Each row is a point. The last column is the point's height on a tilted bowl or saddle (a function of degree 2), plus a little noise. Count its main directions that bend up, bend down and stay straight.

Points (10 x 3)
[[-0.80  0.20  0.75]
 [ 0.04  0.02 -0.02]
 [-0.12  0.29  0.12]
 [ 0.26 -0.68  0.54]
 [ 0.08  0.39  0.15]
 [ 0.69 -0.12  0.48]
 [ 0.35 -0.47  0.36]
 [ 0.65 -0.01  0.39]
 [ 0.17 -0.18  0.03]
 [ 0.08  0.06 -0.01]]
Directions: 2 up, 0 down, 0 straight

Points (15 x 4)
[[-0.25  0.07 -0.05  0.14]
 [ 0.03  0.17  0.42  0.22]
 [ 0.61 -0.20  0.38  0.48]
 [-0.37  0.55  0.60  0.40]
 [-0.67  0.09  0.02  0.32]
 [ 0.52 -0.66  0.24  0.57]
 [ 0.12  0.09  0.24  0.19]
 [-0.03 -0.47 -0.02  0.22]
 [ 0.18 -0.07  0.33  0.22]
 [ 0.44  0.24  0.04  0.29]
 [ 0.18  0.05  0.22  0.19]
 [ 0.60  0.29 -0.32  0.28]
 [ 0.71 -0.04  0.55  0.62]
 [-0.44 -0.51 -0.22  0.31]
 [ 0.35  0.79  0.18  0.63]]
Directions: 2 up, 0 down, 1 straight

Points (17 x 4)
[[ 0.41  0.07 -0.73 -0.16]
 [-0.19  0.11  0.45 -0.20]
 [-0.18 -0.15  0.16  0.01]
 [-0.03  0.45 -0.05 -0.08]
 [-0.47  0.27  0.02 -0.24]
 [-0.11  0.18 -0.21  0.09]
 [-0.18  0.30 -0.01 -0.02]
 [-0.32 -0.41  0.06 -0.19]
 [-0.20  0.85 -0.38 -0.73]
 [-0.14 -0.19 -0.19  0.06]
 [-0.10  0.10  0.67 -0.41]
 [-0.06 -0.12  0.71 -0.42]
 [-0.78 -0.14  0.39 -0.69]
 [ 0.52 -0.28  0.31 -0.31]
 [ 0.06 -0.61  0.74 -0.78]
 [ 0.20  0.62  0.19 -0.38]
 [ 0.34  0.23 -0.55 -0.02]]
Directions: 0 up, 3 down, 0 straight

Points (21 x 5)
[[ 0.13  0.85 -0.19  0.01  0.66]
 [ 0.16  0.34  0.25 -0.05  0.15]
 [ 0.40 -1.20  0.37  0.21  1.04]
 [-0.19  0.16  0.12  0.21  0.19]
 [-0.43 -0.02  0.33 -0.21  0.31]
 [-0.01  0.44 -0.41  0.52  0.28]
 [-0.30  0.14 -0.42 -0.18  0.08]
 [-0.10  0.24 -0.09 -0.27  0.27]
 [ 0.03  0.35 -0.27  0.30  0.26]
 [-0.12  0.43 -0.26 -0.31  0.35]
 [-0.08 -0.05  0.41 -0.11  0.21]
 [ 0.42  0.92  0.55  0.60 -0.48]
 [-0.57 -0.20  0.32  0.21  0.42]
 [-0.20  0.46 -0.43 -0.10  0.30]
 [ 0.06 -0.05 -0.28 -0.09  0.12]
 [ 0.65 -0.26 -0.01  0.88  0.09]
 [ 0.24 -0.09  0.43  0.48  0.02]
 [ 0.21  0.15  0.19  0.32  0.11]
 [ 0.36  0.11  0.18 -0.05  0.17]
 [ 0.22 -0.52  0.45 -0.65  0.41]
 [ 0.30 -0.23 -0.72 -0.31 -0.37]]
Directions: 1 up, 1 down, 2 straight

Points (21 x 5)
[[-0.37 -0.64  0.39  0.08  0.40]
 [ 0.15 -0.09 -0.22 -0.16  0.18]
 [-0.15  0.27  0.26  0.12  0.21]
 [ 0.02 -0.39 -0.49 -0.06  0.29]
 [ 0.10 -0.06 -0.07  0.20  0.18]
 [-0.10 -0.76 -0.69 -0.01  0.53]
 [ 0.07  0.43  0.07  0.08  0.19]
 [-0.13  0.05 -0.32 -0.50  0.26]
 [ 0.08 -0.69 -0.74  0.15  0.58]
 [ 0.42 -0.02 -0.30 -0.36  0.26]
 [ 0.45 -0.13 -0.56 -0.33  0.35]
 [-0.20 -0.81 -0.09  0.27  0.46]
 [-0.12 -0.54  0.59 -0.32  0.29]
 [-1.18  0.54  0.12 -0.18  0.84]
 [-0.08 -0.07 -0.01  0.03  0.17]
 [ 0.05 -0.31  0.47  0.51  0.35]
 [-0.15 -0.62  0.00 -0.58  0.19]
 [ 0.41 -0.13  0.35 -0.09  0.23]
 [-0.03  0.58 -0.32 -0.09  0.27]
 [-0.15 -0.33  0.27  0.46  0.33]
 [ 0.37 -0.52 -0.25  0.54  0.48]]
Directions: 3 up, 0 down, 1 straight

Points (40 x 7)
[[-0.57  0.03  0.16  0.05  0.16 -0.14  0.03]
 [ 0.15 -0.02  0.21 -0.28  0.09 -0.45  0.18]
 [ 0.19  0.05  0.05  0.13 -0.11  0.10 -0.19]
 [-0.10  0.19 -0.21 -0.18 -0.42  0.19 -0.20]
 [-0.07  0.11  0.42  0.17 -0.31  0.34 -0.08]
 [-0.28  0.25  0.96  0.13 -0.32 -0.17  0.66]
 [-0.66 -0.27  0.20 -0.10  0.28 -0.32  0.29]
 [-0.76 -0.57 -0.04 -0.69  0.46 -0.17  0.63]
 [-0.41  0.48  0.03 -0.06 -0.76 -0.60  0.53]
 [-0.79 -0.32 -0.19  0.21  0.34 -0.54  0.54]
 [-0.55 -0.51  0.20 -0.25  0.08 -0.24  0.28]
 [-0.10  1.04 -0.37 -0.25  0.43 -0.01  0.40]
 [-0.55  0.47  0.23  0.06 -0.17 -0.38  0.21]
 [-0.36 -0.30  0.39  0.22 -0.02  0.20  0.06]
 [ 0.23  0.02 -0.39  0.35 -0.05  0.25 -0.12]
 [-0.39  0.31  0.34  0.35 -0.84  0.53  0.37]
 [-0.64 -0.81  0.41  0.11 -0.28  0.11  0.62]
 [-0.13  0.11 -0.25  0.24 -0.29 -0.52  0.16]
 [ 0.15  0.27  0.07 -0.22  0.15 -0.15 -0.06]
 [ 0.46 -0.18 -0.09 -0.36 -0.53  0.25  0.08]
 [ 0.07 -0.16  1.23 -0.20 -0.28  0.92  0.84]
 [ 0.04 -0.74  0.63  0.22  0.20 -0.15  0.67]
 [ 0.00 -0.37 -0.57 -0.02  0.33  0.53  0.08]
 [ 0.08 -0.19  0.61 -0.25  0.09  0.03  0.15]
 [-0.86 -0.08 -0.77 -0.16  0.61 -0.33  0.58]
 [-0.19  0.58  0.22 -0.38  0.12 -0.76  0.58]
 [ 0.09 -0.22  0.29 -0.08 -0.37  0.49 -0.09]
 [ 0.52  0.03  0.82 -0.32 -0.19 -0.28  0.67]
 [ 0.11 -0.03 -0.17 -0.49  0.42 -0.64  0.43]
 [ 0.32 -0.43 -0.45  0.02  0.43  0.34  0.13]
 [ 0.41 -0.09  0.12 -0.36  0.23 -0.18  0.12]
 [ 0.00  0.05 -0.34  0.08  0.30 -0.03 -0.12]
 [-0.32 -0.12  0.38  0.29  0.48  0.37  0.17]
 [-0.13 -0.34 -0.13 -0.54  0.38 -0.20  0.18]
 [-0.39 -0.26  0.06  0.47 -0.25  0.27  0.05]
 [-0.25 -0.06 -0.60 -0.14  0.20 -0.07 -0.04]
 [ 0.22 -0.79 -0.52  0.33 -0.20  0.15  0.43]
 [-0.35 -0.15  0.70  0.18  0.01 -0.16  0.38]
 [-0.57 -0.35 -0.39  0.19 -0.06 -0.59  0.39]
 [ 0.60  0.39 -0.33 -0.07 -0.08  0.09  0.05]]
Directions: 6 up, 0 down, 0 straight

Points (39 x 7)
[[ 0.31  0.53  0.26  0.59 -0.41  0.41  0.48]
 [ 0.02  0.07 -0.34  0.31  0.03  0.29  0.16]
 [-0.06 -0.12  0.23 -0.44 -0.19  0.14  0.26]
 [ 0.38 -0.21  0.40 -0.35 -0.33  0.28  0.29]
 [ 0.46 -0.90  0.02 -0.35  0.82  0.46  0.48]
 [-0.42 -0.27  0.11 -0.21 -0.03 -0.24  0.38]
 [-0.25 -0.21  0.30 -0.12 -0.81  0.03  0.46]
 [-0.86  0.00 -0.15  1.07  0.26 -0.13  0.55]
 [ 0.05  0.42  0.28 -0.06  0.25 -0.14  0.32]
 [ 0.05  0.33  0.53  0.01  0.41 -0.27  0.34]
 [ 0.08  0.37  0.35  0.10 -0.56 -0.29  0.43]
 [-0.03 -0.10 -0.32 -0.25 -0.09 -0.23  0.22]
 [ 0.42  0.48 -0.43  0.24 -0.49  0.69  0.47]
 [-0.43 -0.42  0.42 -0.02  0.04  0.45  0.36]
 [-0.23 -0.38  0.28 -0.03 -0.74  0.16  0.45]
 [-0.18 -0.34 -0.22 -0.32 -0.38  0.16  0.28]
 [ 0.41  0.53  0.01 -0.23  0.12  0.52  0.37]
 [-0.05 -0.07 -0.41 -0.33  0.05 -0.84  0.47]
 [ 0.13 -0.46  0.65 -0.22 -0.51  0.85  0.60]
 [ 0.19  0.18 -0.67  0.08 -0.33  0.16  0.17]
 [ 0.44 -0.66  0.05  0.22  0.24  0.61  0.48]
 [-0.44  0.12  0.09 -0.17  0.54 -0.12  0.30]
 [ 1.12  0.16  0.32 -0.10  0.08 -0.24  0.55]
 [-0.05 -0.28  0.15  0.59  0.14 -0.66  0.47]
 [-0.16  0.69 -0.39  0.09 -0.36  0.13  0.26]
 [ 0.49  0.29 -0.44 -0.25 -0.24  0.38  0.33]
 [-0.37  0.22 -0.18  0.54  0.14 -0.09  0.28]
 [ 0.37  0.00 -0.64 -0.06 -0.17  0.70  0.30]
 [-0.09 -0.25 -0.26  0.21  0.08 -0.08  0.26]
 [ 0.34 -0.13  0.06 -0.01  0.59  0.08  0.25]
 [-0.09  0.17  0.32 -0.25  0.64  0.07  0.19]
 [-0.25  0.13 -0.58  0.16 -0.55 -0.01  0.21]
 [ 0.34  0.37  0.73 -0.56 -0.48 -0.20  0.45]
 [ 0.64  0.17 -0.15 -0.34  0.81 -0.21  0.45]
 [-0.27 -0.41  0.28 -0.10 -0.04  0.00  0.30]
 [-0.38 -0.36 -0.29  0.00  0.41  0.20  0.23]
 [-0.17  0.13  0.19  0.41 -0.17  0.02  0.29]
 [-0.18  0.13  0.42 -0.34  0.36  0.20  0.21]
 [ 0.76  0.27 -0.15  0.30 -0.99 -0.41  0.50]]
Directions: 3 up, 1 down, 2 straight

Points (67 x 9)
[[ 0.33 -0.19 -0.10  0.86 -0.01  0.44 -0.12 -0.39 -0.06]
 [-0.52 -0.08  0.81 -0.25  0.22 -0.15 -0.24  0.39  0.58]
 [-0.07 -0.01 -0.03  0.75  0.12  0.50  0.05 -0.35 -0.18]
 [ 0.00  0.06 -0.36 -0.15 -0.38 -0.62 -0.15  0.09  0.15]
 [ 0.54  0.75 -0.15  0.21  1.02 -0.28  0.25  0.20 -0.50]
 [ 1.00 -0.34 -0.03  0.40 -0.16  0.62 -0.28 -0.13  0.61]
 [ 0.22 -0.77 -0.41 -0.28 -0.60  0.04 -0.28 -0.08  0.52]
 [ 0.04  0.37 -0.82 -0.30 -0.30 -0.13 -0.13 -0.49  0.14]
 [-0.60 -0.31  0.20 -0.46  0.39 -0.25 -0.51 -0.23  0.05]
 [-0.86  0.07 -0.42 -0.54  0.13 -0.08 -0.66  0.27  0.51]
 [ 0.43 -0.75 -0.37 -0.63  0.34  0.45  0.10  0.32  0.64]
 [-0.64 -0.36  0.07 -0.18  0.04 -0.02  0.03  0.79  0.43]
 [-0.33  0.26  0.67  0.13 -0.05 -0.13  0.30  0.04  0.19]
 [-0.35 -0.39 -0.56 -0.03 -0.20 -0.06 -0.03 -0.34 -0.14]
 [ 0.04  0.31 -0.31  0.28 -0.20 -0.08  0.62  0.00  0.18]
 [-0.19  0.11  0.16 -0.46 -0.17  0.06 -0.15 -0.49 -0.04]
 [ 0.76 -0.74 -0.48 -0.34 -0.61 -0.48 -0.40  0.37  0.53]
 [ 0.77  0.07  0.57  0.10  0.42 -0.19  0.24  0.09 -0.36]
 [-0.30  0.32 -0.43 -0.23  0.15  0.62  0.27 -0.73 -0.23]
 [-0.68  0.53  0.59 -0.47  0.03 -0.25 -1.25  0.00  1.40]
 [ 0.00  0.05 -0.33 -0.13  0.02 -0.33 -0.17 -0.08 -0.08]
 [ 0.07 -0.34  0.20 -0.21 -0.09  0.40 -0.05 -0.03  0.20]
 [ 0.28  0.14  0.17  0.25  0.01  0.25  0.27 -0.26  0.04]
 [ 0.33 -0.69  0.37 -0.14  0.30 -0.18 -0.73  0.10  0.44]
 [ 0.17  0.44 -0.23  0.35  0.37 -0.13 -0.15  0.23 -0.29]
 [-0.17  0.08  0.35  0.01 -0.30  0.11  0.52 -0.32  0.18]
 [-0.13  0.06 -0.39  0.08  0.54  0.41  0.09  0.13  0.21]
 [ 0.08 -0.81  0.13  0.49 -0.15  0.39 -0.29  0.28  0.02]
 [ 0.45 -0.64  0.19  0.01 -0.08 -0.30  0.14  0.41  0.08]
 [ 0.31  0.28  0.34  0.09  1.05 -0.07  0.44  0.50 -0.03]
 [-0.13  0.26 -0.13  0.13  0.09 -0.04  0.14  0.56  0.02]
 [ 0.89 -0.06  0.85  0.42  0.42  0.41  0.16 -0.04  0.20]
 [-0.28 -0.32 -0.14 -0.09 -0.68  0.26  0.18  0.39  0.31]
 [-0.10 -0.83  0.15  0.65 -0.45 -0.11  0.43 -0.41  0.28]
 [-0.56 -0.22 -0.21  0.09 -0.32 -0.74  0.00  0.00  0.30]
 [ 0.09  0.04  0.43 -0.18 -0.33 -0.07 -0.29 -0.25  0.30]
 [-0.45 -0.18  0.30 -0.19  0.33  0.12  0.00  0.55  0.29]
 [ 0.14  0.47 -0.13  0.44 -0.13 -0.32  1.30 -0.82  0.72]
 [-0.39 -0.42 -0.25 -0.24 -0.16  0.66  0.00 -0.36 -0.20]
 [ 0.19 -0.74 -0.25 -0.22 -0.35  0.95 -0.24 -0.30  0.61]
 [ 0.07  0.17  0.39 -0.09  0.44 -0.59  0.12  0.16 -0.26]
 [-0.11 -0.32  0.41 -0.55  0.23 -0.38  0.44 -0.32  0.12]
 [ 0.33  0.10 -0.09 -0.54 -0.04 -0.09  0.38 -0.15 -0.25]
 [-0.37 -0.19 -0.55  0.18 -0.62 -0.03  0.23 -0.15  0.27]
 [ 0.01  0.04  0.56 -0.25  0.46 -0.09  0.67  0.58  0.23]
 [-0.04  0.59 -0.26  0.51  0.35  0.03  0.11  0.38  0.01]
 [ 0.30  0.53  0.28  0.68  0.08 -0.13 -0.96  0.26 -0.48]
 [ 0.13  0.59  0.45  0.04  0.50  0.12 -0.28 -0.23 -0.19]
 [-0.22 -0.23  0.03 -0.06 -0.46  0.27 -0.41  0.03  0.29]
 [ 0.09  0.09 -0.22  0.13 -0.10 -0.05  0.28  0.03 -0.03]
 [ 0.08  0.31  0.56  0.07 -0.36 -0.56 -0.19 -0.01  0.18]
 [-0.11 -0.14  0.08  0.13  0.28  0.52  0.00  0.27  0.16]
 [-0.28  0.16  0.13  0.06 -0.51 -0.33  0.12 -0.22  0.21]
 [ 0.32  0.33 -0.32 -0.04  0.19  0.63 -0.09 -0.35  0.33]
 [ 0.06 -0.24  0.18 -0.36  0.49  0.14 -0.09  0.31  0.19]
 [-0.10 -0.22  0.07  0.39  0.20  0.25 -0.29  0.30 -0.13]
 [-0.22 -0.64  0.53  0.03  0.29  0.12 -0.47 -0.12  0.06]
 [ 0.26  0.53 -0.10  0.48  0.10  0.34  0.24  0.40  0.09]
 [-0.39 -0.58 -0.54 -0.11  0.54  0.21  0.28 -0.41 -0.31]
 [ 0.21  0.16 -0.35  0.26 -0.83 -0.05 -0.13  0.25  0.40]
 [ 0.48  0.03 -0.28  0.38  0.28 -1.09 -0.19 -0.22 -0.36]
 [-0.21 -0.48 -0.18  0.83  0.39 -0.08  0.06 -0.66 -0.91]
 [-0.53  0.45 -0.04  0.10 -0.55  0.25  0.25  0.03  0.39]
 [ 0.29 -0.08  0.18 -0.13 -0.24 -0.08  0.04 -0.32  0.10]
 [ 0.42 -0.51 -0.02  0.28 -0.35  0.26  0.38 -0.34  0.48]
 [ 0.47 -0.88  0.47  0.11  0.14  0.23 -0.47 -0.18  0.47]
 [ 0.72 -0.05 -0.12 -0.30  0.03 -0.10 -0.07  0.44 -0.32]]
Directions: 5 up, 2 down, 1 straight
